Each row is a point. Examples show where two turns around zero, p and q, send a point. Where does a point land after both, in the order given? Backwards means that the second turn is done in reverse. Each puzzle has new turns, and all numbers are rounded.
(in the rows, 100 means zero)

Turn p:
75; 81 -> 119; 75
84; 138 -> 62; 85
103; 86 -> 114; 103
138; 95 -> 106; 138
Turn q:
76; 121 -> 105; 131
134; 88 -> 108; 65
64; 101 -> 82; 131
126; 91 -> 106; 73
Where do these land?
p, then q backwards: 123; 129 -> 65; 88
q, then p backwards: 66; 76 -> 116; 139
q, then p backwards: 111; 95 -> 88; 98

Turn p:
75; 71; 110; 84 -> 81; 122; 82; 74
59; 92; 89; 115 -> 74; 135; 114; 103
128; 83; 86; 87 -> 134; 99; 95; 83
131; 120; 99; 71 -> 119; 60; 105; 84
107; 135; 116; 142 -> 92; 84; 105; 154
Turn q:
96; 70; 91; 130 -> 64; 85; 118; 96
137; 123; 102; 100 -> 97; 123; 63; 94
63; 65; 93; 120 -> 82; 68; 141; 106
119; 81; 81; 67 -> 104; 139; 120; 86
107; 135; 95; 101 -> 108; 109; 73; 120
78; 125; 138; 83 -> 145; 75; 85; 98
Where do these land?
q, then p: 116; 111; 92; 111 -> 95; 108; 121; 104
q, then p: 71; 76; 125; 142 -> 92; 142; 65; 73
p, then q: 98; 140; 118; 45 -> 117; 94; 160; 67
p, then q: 98; 109; 73; 81 -> 122; 99; 95; 74
p, then q: 101; 87; 91; 135 -> 86; 95; 68; 115
q, then p: 116; 76; 101; 86 -> 85; 76; 100; 85

Turn p:
92; 50; 90; 85; 92; 71; 134; 127 -> 99; 119; 86; 79; 140; 70; 125; 61
108; 88; 120; 99; 139; 124; 147; 83 -> 112; 74; 84; 78; 144; 103; 110; 140
128; 92; 88; 122; 98; 75; 115; 99 -> 109; 111; 132; 85; 118; 80; 87; 97
126; 104; 74; 92; 94; 87; 161; 91 -> 88; 109; 120; 106; 167; 90; 86; 105
80; 90; 114; 130; 63; 113; 84; 122 -> 96; 99; 89; 116; 63; 55; 109; 96
134; 128; 114; 95; 93; 103; 90; 106 -> 124; 83; 121; 127; 97; 110; 85; 98
100; 104; 77; 98; 98; 116; 62; 96 -> 76; 87; 111; 99; 69; 117; 95; 89
87; 88; 118; 82; 56; 78; 54; 86 -> 104; 129; 115; 125; 59; 107; 142; 79
78; 124; 85; 98; 134; 118; 85; 106 -> 86; 89; 73; 88; 84; 127; 72; 106
66; 131; 120; 101; 132; 115; 69; 84 -> 106; 100; 69; 97; 61; 138; 90; 130
Turn q:
106; 129; 115; 109; 55; 77; 119; 99 -> 69; 127; 133; 105; 96; 107; 72; 78
114; 115; 59; 116; 106; 97; 75; 81 -> 127; 80; 116; 113; 123; 128; 85; 117
127; 136; 88; 115; 87; 91; 110; 77 -> 115; 110; 129; 119; 106; 108; 60; 94
88; 77; 119; 82; 129; 140; 88; 132 -> 109; 102; 57; 61; 92; 82; 128; 116
61; 124; 119; 124; 108; 71; 122; 126 -> 64; 138; 120; 112; 121; 73; 118; 118
94; 85; 107; 65; 123; 122; 93; 82 -> 133; 87; 85; 88; 87; 89; 127; 83
99; 114; 61; 107; 68; 82; 113; 79 -> 98; 106; 121; 135; 107; 140; 88; 87
112; 86; 132; 70; 96; 69; 114; 133 -> 61; 98; 79; 88; 110; 68; 97; 64
92; 87; 115; 83; 94; 112; 83; 121 -> 89; 97; 85; 67; 96; 101; 114; 96
93; 57; 110; 99; 136; 136; 110; 126 -> 105; 97; 44; 90; 80; 78; 124; 126
114; 90; 75; 130; 96; 103; 71; 44 -> 129; 57; 132; 120; 82; 128; 88; 120
Where do these land?
p, then q: 126; 145; 103; 107; 128; 127; 91; 85 -> 86; 80; 71; 54; 85; 110; 98; 126
p, then q backwards: 92; 102; 119; 92; 93; 118; 123; 120 -> 108; 82; 85; 93; 131; 91; 110; 107
p, then q: 126; 91; 123; 90; 97; 113; 86; 67 -> 82; 117; 73; 96; 70; 80; 87; 101
q, then p: 127; 88; 105; 92; 84; 100; 116; 102 -> 78; 111; 115; 100; 77; 106; 108; 100
q, then p backwards: 132; 88; 110; 87; 97; 131; 59; 119 -> 95; 87; 98; 116; 160; 110; 94; 116
p, then q: 68; 110; 97; 148; 78; 113; 100; 116 -> 60; 92; 125; 104; 135; 127; 104; 95
q, then p: 117; 128; 114; 79; 103; 117; 131; 120 -> 97; 118; 123; 114; 91; 138; 73; 101
q, then p: 128; 80; 89; 137; 106; 61; 98; 111 -> 99; 106; 79; 58; 63; 80; 104; 83
q, then p: 94; 98; 69; 77; 95; 78; 82; 65 -> 105; 73; 112; 77; 111; 88; 125; 136
p, then q backwards: 66; 88; 59; 106; 137; 78; 129; 89 -> 105; 123; 110; 95; 81; 110; 89; 168
p, then q backwards: 24; 82; 112; 85; 81; 64; 84; 107 -> 66; 89; 110; 67; 92; 140; 159; 130

Turn p:
103; 90; 93; 96; 121; 107; 108; 90; 75; 80; 120 -> 93; 76; 81; 102; 109; 92; 107; 83; 99; 92; 127
99; 96; 87; 91; 72; 93; 81; 84; 88; 68; 95 -> 112; 120; 105; 99; 113; 82; 108; 77; 127; 78; 106
97; 108; 112; 74; 91; 94; 86; 114; 127; 114; 100 -> 115; 107; 107; 103; 90; 84; 98; 133; 110; 112; 82
90; 111; 125; 112; 85; 112; 105; 75; 102; 124; 94 -> 67; 121; 100; 96; 70; 105; 97; 106; 96; 93; 89
84; 99; 112; 117; 102; 137; 82; 100; 102; 119; 106 -> 62; 109; 79; 98; 105; 109; 96; 111; 110; 116; 85
88; 82; 132; 100; 89; 91; 99; 79; 104; 92; 92 -> 96; 119; 97; 69; 76; 85; 94; 93; 106; 99; 106
115; 73; 77; 86; 120; 95; 94; 122; 78; 112; 108 -> 119; 87; 90; 127; 114; 102; 98; 92; 98; 132; 126
83; 105; 102; 108; 118; 103; 99; 97; 97; 114; 78 -> 101; 101; 82; 99; 85; 127; 92; 100; 101; 101; 91
104; 86; 91; 86; 86; 94; 100; 142; 99; 124; 105 -> 117; 102; 113; 119; 106; 96; 113; 105; 96; 144; 91
95; 107; 121; 104; 92; 81; 103; 112; 114; 95; 89 -> 115; 106; 108; 81; 90; 93; 95; 102; 89; 101; 79
127; 132; 84; 104; 110; 71; 89; 100; 86; 83; 117 -> 120; 94; 98; 125; 124; 83; 92; 95; 73; 66; 101
74; 94; 99; 104; 103; 95; 110; 91; 112; 101; 113 -> 98; 104; 91; 81; 95; 107; 122; 113; 96; 97; 108
111; 91; 77; 130; 121; 105; 125; 96; 131; 109; 95 -> 92; 88; 120; 85; 114; 143; 91; 117; 83; 100; 117
131; 126; 89; 90; 89; 123; 120; 99; 85; 64; 86 -> 92; 66; 130; 115; 108; 92; 95; 71; 117; 70; 89
Turn q:
93; 84; 123; 86; 117; 114; 137; 86; 99; 95; 95 -> 129; 120; 97; 85; 130; 96; 87; 100; 116; 89; 86
78; 102; 91; 94; 101; 111; 100; 118; 108; 105; 108 -> 97; 104; 116; 97; 111; 100; 90; 95; 76; 107; 108
93; 117; 111; 84; 90; 116; 92; 109; 77; 101; 93 -> 107; 119; 95; 111; 85; 89; 94; 81; 83; 86; 106
85; 99; 98; 83; 99; 84; 106; 59; 72; 99; 94 -> 112; 103; 87; 83; 89; 121; 110; 90; 98; 68; 69
79; 91; 112; 122; 118; 106; 54; 110; 98; 96; 91 -> 97; 113; 111; 72; 72; 99; 116; 85; 99; 129; 125
106; 107; 117; 137; 88; 84; 84; 133; 87; 114; 100 -> 97; 84; 108; 107; 59; 70; 91; 102; 102; 129; 102
114; 114; 88; 84; 110; 83; 107; 97; 139; 96; 110 -> 65; 103; 109; 115; 128; 111; 105; 113; 111; 100; 90
94; 91; 101; 82; 86; 110; 96; 105; 88; 124; 88 -> 109; 113; 79; 99; 91; 100; 88; 107; 74; 99; 100
112; 100; 91; 106; 113; 90; 122; 82; 93; 100; 111 -> 108; 84; 103; 104; 107; 118; 93; 101; 121; 92; 84
115; 104; 83; 122; 91; 108; 103; 62; 113; 97; 103 -> 113; 79; 93; 116; 111; 120; 134; 105; 111; 103; 95
86; 100; 118; 111; 118; 92; 96; 94; 100; 91; 89 -> 105; 114; 114; 81; 92; 96; 110; 96; 115; 105; 94
142; 100; 94; 92; 95; 108; 100; 114; 83; 104; 106 -> 96; 90; 77; 127; 93; 100; 77; 101; 113; 93; 118
89; 94; 78; 111; 103; 103; 126; 108; 134; 74; 73 -> 106; 98; 133; 93; 128; 94; 117; 138; 102; 88; 116
115; 98; 95; 87; 69; 91; 77; 122; 110; 103; 139 -> 59; 73; 78; 113; 105; 85; 91; 85; 81; 111; 108
Where do these land?
q, then p: 95; 107; 87; 117; 92; 90; 95; 112; 112; 92; 93 -> 99; 100; 99; 87; 89; 90; 111; 92; 87; 119; 96
q, then p: 95; 110; 101; 66; 129; 83; 107; 113; 129; 89; 97 -> 107; 86; 64; 85; 90; 101; 101; 118; 106; 87; 66
q, then p: 115; 93; 114; 78; 117; 94; 104; 113; 161; 88; 115 -> 118; 83; 56; 90; 89; 127; 107; 140; 84; 102; 88
q, then p: 102; 95; 102; 115; 95; 82; 96; 99; 81; 92; 110 -> 107; 116; 114; 88; 95; 95; 104; 99; 115; 107; 113
q, then p: 92; 57; 76; 113; 88; 99; 105; 77; 86; 95; 90 -> 108; 71; 121; 112; 112; 86; 104; 91; 123; 125; 124
q, then p: 86; 112; 86; 107; 103; 176; 93; 106; 95; 87; 106 -> 54; 86; 90; 117; 108; 75; 87; 99; 61; 78; 134
q, then p: 91; 108; 114; 121; 109; 84; 93; 87; 90; 114; 90 -> 97; 111; 130; 105; 80; 102; 96; 100; 108; 104; 86
p, then q: 105; 101; 117; 97; 91; 128; 99; 108; 82; 89; 101 -> 100; 105; 102; 76; 100; 110; 118; 116; 92; 105; 82
q, then p: 104; 100; 88; 116; 107; 82; 120; 113; 104; 111; 107 -> 103; 111; 94; 89; 100; 98; 83; 101; 105; 129; 91
q, then p: 138; 113; 104; 89; 100; 113; 92; 108; 83; 104; 93 -> 90; 120; 106; 96; 136; 107; 109; 108; 91; 83; 95
q, then p: 94; 92; 99; 75; 90; 85; 84; 72; 87; 120; 112 -> 99; 98; 103; 117; 99; 125; 112; 81; 136; 89; 103
q, then p backwards: 90; 102; 104; 106; 87; 81; 117; 76; 108; 95; 97 -> 83; 125; 99; 97; 90; 103; 104; 117; 111; 87; 105
q, then p backwards: 94; 109; 106; 100; 92; 103; 95; 117; 82; 126; 90 -> 109; 104; 121; 97; 103; 79; 98; 100; 94; 123; 92
